Each row of a before or after table is a point. The points were changed in one or more steps. Then noise was added and the rows were shuffled. The steps act on how far a point lies along the listed directions, d1 being the first. Write out the steps. A step turns or swaps two directions, mirrors them in a line or flattens them onto one, adds a multiple of one to another, or multiplies one. Angles are multiples of 10 degrees, from the lower direction toward the higher: turns from -170 to 170, lines from 10 to 170 but not 90. Use the fewest steps. Two steps may share a direction if one is a turn and the other turns, adds or multiplies; they go together, in the order done. Otherwise the lowest direction goes first.

Directions:
(1): [-0.24 -0.42  0.18]
(2): [ 0.42 -0.12  0.27]
(3): [-0.18  0.28  0.40]
Before, 8 rows:
[[-0.24 -0.03 -0.04]
 [-0.24  0.08 -0.13]
 [-0.36  0.29  0.02]
 [-0.30  0.02  0.23]
 [-0.29  0.05 -0.47]
 [ 0.87  0.05  0.10]
 [-0.11 -0.13 -0.49]
 [-0.23  0.10  0.24]]
After, 8 rows:
[[-0.35 -0.20  0.00]
 [-0.19  0.30 -0.29]
 [ 0.12  0.29 -0.31]
 [ 0.79  0.21  0.62]
 [-0.56 -0.03 -0.05]
 [-0.24  0.02 -0.16]
 [-0.36 -0.26 -0.13]
 [-0.18 -0.03 -0.18]]
Steps: turn d1 and d3 by -70 degrees; add -0.5 times d1 to d2

Directions:
(1): [ 0.16  0.09 -0.08  0.53  0.30  0.36]
(2): [-0.22 -0.49  0.09  0.38 -0.29 -0.09]
(3): [-0.38  0.25 -0.38  0.19  0.12 -0.37]
(4): [ 0.31  0.36  0.23  0.26 -0.33 -0.29]
(5): [-0.42  0.31  0.15  0.00 -0.29  0.39]
Before (13 x 6):
[[ 0.12  0.28 -0.04  0.35  0.11 -0.08]
 [-0.20  0.25 -0.05 -0.16  0.03  0.03]
 [-0.17  0.60  0.33  0.20 -0.35  0.65]
 [-0.03  0.26 -0.09  0.26  0.11 -0.22]
 [-0.01  0.12 -0.11 -0.09  0.36  0.41]
 [ 0.06  0.01 -0.01  0.15  0.06 -0.17]
 [ 0.06 -0.09 -0.15  0.13  0.18 -0.09]
 [-0.49  0.11 -0.22 -0.23  0.03  0.32]
 [-0.19 -0.06 -0.13  0.29 -0.25 -0.26]
 [ 0.06  0.21 -0.07 -0.04  0.19  0.37]
 [ 0.10  0.07 -0.08 -0.23  0.37  0.08]
 [-0.18  0.17 -0.15  0.26 -0.02 -0.22]
 [ 0.17  0.51  0.04 -0.62  0.24  0.18]]
After:
[[-0.92 -0.55 -0.44 -0.40  0.29  0.67]
 [ 0.01 -0.14 -0.19  0.07  0.25 -0.04]
 [ 0.11  0.31  0.10  0.53 -0.19 -0.40]
 [-0.42 -0.66 -0.19 -0.04  0.39  0.65]
 [ 0.04  0.75  0.56  0.51 -0.71  0.41]
 [-0.21 -0.69  0.32  0.08 -0.35  0.18]
 [-0.05  0.35 -0.07  0.35 -0.14 -0.33]
 [ 0.32  0.40  0.19  0.65 -0.24 -0.32]
 [-0.18 -0.34 -0.03  0.13  0.08  0.46]
 [-0.24 -0.66 -0.07 -0.07  0.29  0.23]
 [ 0.07  0.55 -0.15  0.12 -0.15 -0.38]
 [ 0.17  0.17  0.05  0.22 -0.02 -0.26]
 [-0.35 -0.14  0.01  0.02 -0.12  0.06]]
Steps: mirror d2 and d3 in the line at 80 degrees; multiply d4 by 3

Directions:
(1): [-0.10  0.09 -0.25 -0.10 -0.47  0.47  0.05  0.46 -0.22]
(2): [-0.04 -0.02 -0.15  0.54  0.36  0.21 -0.51  0.20 -0.10]
(3): [-0.42 -0.38 -0.30 -0.13  0.29  0.29  0.22 -0.06  0.40]
(4): [-0.59  0.39  0.23  0.00  0.16  0.11  0.12 -0.22 -0.38]
Before:
[[-0.73 -0.03  0.02 -0.10  0.29  0.45  0.34 -0.17 -0.11]
 [ 0.03 -0.18 -0.29 -0.48 -0.41  0.18  0.39 -0.03  0.22]
 [ 0.09  0.22  0.30  0.33  0.11 -0.16 -0.23  0.04 -0.32]
 [-0.44 -0.31  0.16  0.45  0.94 -0.18 -0.06 -0.53  0.19]
 [-0.18 -0.08 -0.20 -0.02  0.10  0.06  0.13  0.16  0.29]
 [-0.13  0.17  0.30  0.15  0.51 -0.49 -0.07 -0.62  0.07]
 [-0.18 -0.18 -0.14 -0.49  0.01 -0.02  0.20 -0.13  0.36]
 [-0.05 -0.45 -0.11 -0.23  0.11 -0.02  0.18 -0.04  0.17]
 [ 0.00 -0.05  0.20  0.56  1.01 -0.44 -0.26 -0.52  0.38]
 [ 0.22  0.18 -0.03 -0.22 -0.52  0.13 -0.10  0.26 -0.05]
 [ 0.01 -0.16 -0.16 -0.23 -0.25 -0.02  0.10  0.22 -0.03]]
After, 11 rows:
[[-0.12  0.12 -0.14 -0.07 -0.20  0.11  0.15  0.29  0.05]
 [ 0.27 -0.37 -0.48 -0.19 -0.26  0.24  0.07  0.13  0.36]
 [-0.04 -0.32 -0.19 -0.18 -0.04 -0.06  0.10  0.10  0.15]
 [-0.10  0.11  0.37  0.23  0.35 -0.24 -0.04 -0.25 -0.14]
 [ 0.24 -0.04 -0.27 -0.23 -0.36  0.15 -0.21  0.37  0.08]
 [-0.17 -0.06 -0.22  0.36  0.03  0.65 -0.23  0.45 -0.28]
 [-0.08 -0.26 -0.06 -0.22  0.19 -0.01  0.02 -0.21  0.51]
 [ 0.01  0.61  0.32  0.38 -0.43  0.12 -0.22  0.27 -0.95]
 [ 0.13 -0.19 -0.10 -0.18 -0.36  0.09  0.06  0.27 -0.19]
 [ 0.36  0.50  0.19  0.40 -0.13 -0.26 -0.47  0.03 -0.45]
 [ 0.17  0.95  0.52  0.25 -0.38 -0.24 -0.11  0.07 -0.77]]
Steps: swap d1 and d3; mirror d2 and d4 in the line at 50 degrees
